Every row gives one point. Two turns around zero, p and q, are shown by what they do to some points. Write where each new point lands after one turn and then the other. Backwards means that the second turn is done in reverse. Each puzzle has new turns, and all numbers are rounded.

Turn p:
[ -4   9 -35] => [-18  12 -29]
[  7 -23   8] => [-11 -13  19]
[-22 -28   6] => [-16  14  29]
[24 46 25] => [ 51 -18 -20]
[-4 -5 -4] => [-6  4  2]
Turn q:
[ -7 -20  -5] => [-21  -3   4]
[-8 21 20] => [25 -3 16]
[-24 -33 -34] => [-48  21   7]
[32 32  3] => [ 36   1 -28]
[ 7  0 16] => [  8 -15   0]
Where do these land?
q, then p: [ 4 14 33] => [ -8 -32  14]
p, then q: [ 8 25 -1] => [ -7   8 -24]
q, then p: [  4 -48 -26] => [-13  53   6]
p, then q: [-15   9  -6] => [13 12 -4]

Turn p:
[ 34 -19  -5  21   1  -4] => [ 18 -14  18 -20 -10 -26]
[-16 -22  27  13  -4  12] => [-12 -39   3   8   2   9]
[  4 -19   4  26 -12   6] => [ 13 -29   7   5  -9  -9]
[  1  12  -1 -22  10  -7] => [-12  21  -5 -10   6   5]
[-28 -13   0 -17 -12 -37] => [-19  -3 -47   2  -4 -10]
[ 23  11 -28 -12  -6  20] => [ 34  23   8 -13   4  11]
[-21  25  -5  -5  25  10] => [-13  23   8  22  23   9]
[ 2 24  8 -5 -2 -1] => [ -9  17   6   4 -12  11]
Turn q:
[  5  -5  -3   3  -3 -19] => [  3   1   6  -1 -17 -10]
[  2 -16   7  14  -5  -1] => [  6 -13  10   0 -11  11]
[ 29 -14  11 -12 -14   2] => [17 22 23  1 -4 14]
[-13  -6 -13   7  45 -21] => [ 11 -28  -9 -17   3 -40]
[ -2   3 -10   6 -13  23] => [  0   2 -17   6   3  22]
[  3 -17 -21   0 -12  -2] => [ 10   6 -11 -13 -19   9]
[-9 43 19  2 10 48] => [-18  -4 -14  33  54  15]
[ -3  27 -11   7  -3  -8] => [-12   4 -17  18  -5 -14]
[-13 -15  20 -27  -5 -21] => [-19   8  28 -27  -3  -7]
Where do these land?
q, then p: [  4 -14 -12 -14 -16   2] => [ 8 16  0 -3 -4 22]
q, then p: [ 26   5   9 -15  -4  -7] => [-15  11  18   4 -20   3]
q, then p: [-19  15  11  11  18 -34] => [-20 -18 -31   5  -8 -23]
p, then q: [ 19 -35  -7 -12  -5  29] => [ 33  19  17 -22  21   1]
q, then p backwards: [-15  13 -29  37  13  21] => [-38 -30  -4  -1 -29  -7]
p, then q: [-13  16  17 -15   6 -11] => [-22 -10 -20  -2   7   4]
q, then p backwards: [ -1  -1  11   8 -12   1] => [-4  8 13  4 -2  8]

Turn p:
[ -2 -19 -20   1 -34  25  -6   9   7] => [ 18  24 -17   1 -15  27  -4 -21 -10]
[ -7  17   4 -16 -14   3 -18  -7   1] => [  2  13  16  -2   7 -10 -16 -18  -3]
[  0 -21  -9  14 -12  -8 -11  20 -25] => [ 14   2  -8  -9 -16  15 -13  23 -23]
[ 14 -11  25  -8   2  -8 -16   0   1] => [  8 -24  19   0   2   0   1  -7 -16]
[ 12 -20  23   7  17  21  15 -10 -20] => [-23 -26 -16  20   0   3  10   1 -24]
[ -7  28 -18   1  15  11 -20  18  13] => [ 4 35 21  9 18  3  9 12  9]
[ 13  31  -7 -14  15 -23   2  13  -6] => [  4   6   9 -22  27 -23   9  19   5]
[ -7   2 -10 -21   8 -17  11 -22  14] => [ -9 -11   0 -15  14  -1  -7 -11  31]
[-28   6  23  11  -4  -6  24   1  13] => [-21  -1   7  -2 -34 -16  11  -4  16]
[ 12 -11 -10  24   8   2  19 -22   1] => [  1 -17 -30  20  -1   1   3   7  15]
Turn q:
[ -6   5 -20 -14  -7   1 -21   8  27] => [ 10  11 -24 -11 -19   4  -5   8  23]
[ -1  -3 -16  -6  14  -9 -14 -18   3] => [ 17  -1 -14 -13   9  -7 -12 -11   4]
[ -4  18  24  -3  17  15  25   9 -24] => [-23   4  28   5  29  -4   3  21  -8]
[ -6 -11 -32 -12 -13 -17   5  -1  14] => [ -4   6 -34  -7 -18 -17   2 -12   1]
[  4   5   4 -14 -18 -13 -11 -16   0] => [  5  -6   0 -12 -20  -4 -21   0  -9]
[-27 -13  48  26  16   9  23  10 -21] => [-34 -19  44  27  27   6   8 -13  11]
[ -5   7  -6  19  -6 -12  -8   7 -12] => [  0   6  -7  23   1   8 -12  -6  -6]
[ 19  -6  -5  -8   5 -17  -4  11  13] => [ 20   1  -6   6 -12 -19   8   5   3]
[ 16 -13 -22 -14 -12  13 -17   0   0] => [ 15 -13 -26 -13 -10  10   8  11  -7]
[ 10  10  25  25   4  30  22 -10  -1] => [ -8  11  38  -4  13  23  21  -4 -12]
Where do these land?
p, then q backwards: [ 13 -28 -19   2   8 -15   1 -22  -3] => [-10 -14  -7  -7   3  12 -36   2 -15]
q, then p: [-10  -3   6  -5 -23  24 -10  19  -3] => [ -6  24  -3   2 -21  22  10 -10  -7]
p, then q: [-23 -28  22   3  20   3 -16   9 -25] => [-27 -32   2  19   5  29  -5  10  11]
q, then p: [ 14  -3 -17   9  17  -6 -23  -7  13] => [ 21  -8 -13   8  27  -3  11  -5   3]
q, then p backwards: [ 13  25  -3 -15 -23 -10   2  17  15] => [-22   7  -3  30 -12  -3   3  20 -13]
q, then p backwards: [ -6  15 -19 -15  -2  -7 -19 -15   6] => [ -6  -1 -23  -3 -23 -13   2  -6 -15]
p, then q: [-30  14  35  17  -3  -5  28  -1   9] => [-32   3   0  10 -38  -9 -16 -24   2]
q, then p: [ -7 -12  19  20  -6  16  19  12   0] => [-26  -3  -7  12 -26  -4   8  -6   5]
p, then q backwards: [ 16  27 -18  20  -5 -10 -10   6  -7] => [ 20  19 -11 -10  24 -13  -7  14   3]
p, then q: [ -3 -11 -14 -32  10  10  22  -2   4] => [-14   5 -11 -33  19  -4   2  -1  16]
q, then p: [ 22   4   9  -6   7   0   6 -17  -8] => [ -6 -17   3 -11   9  -8   0   4 -21]
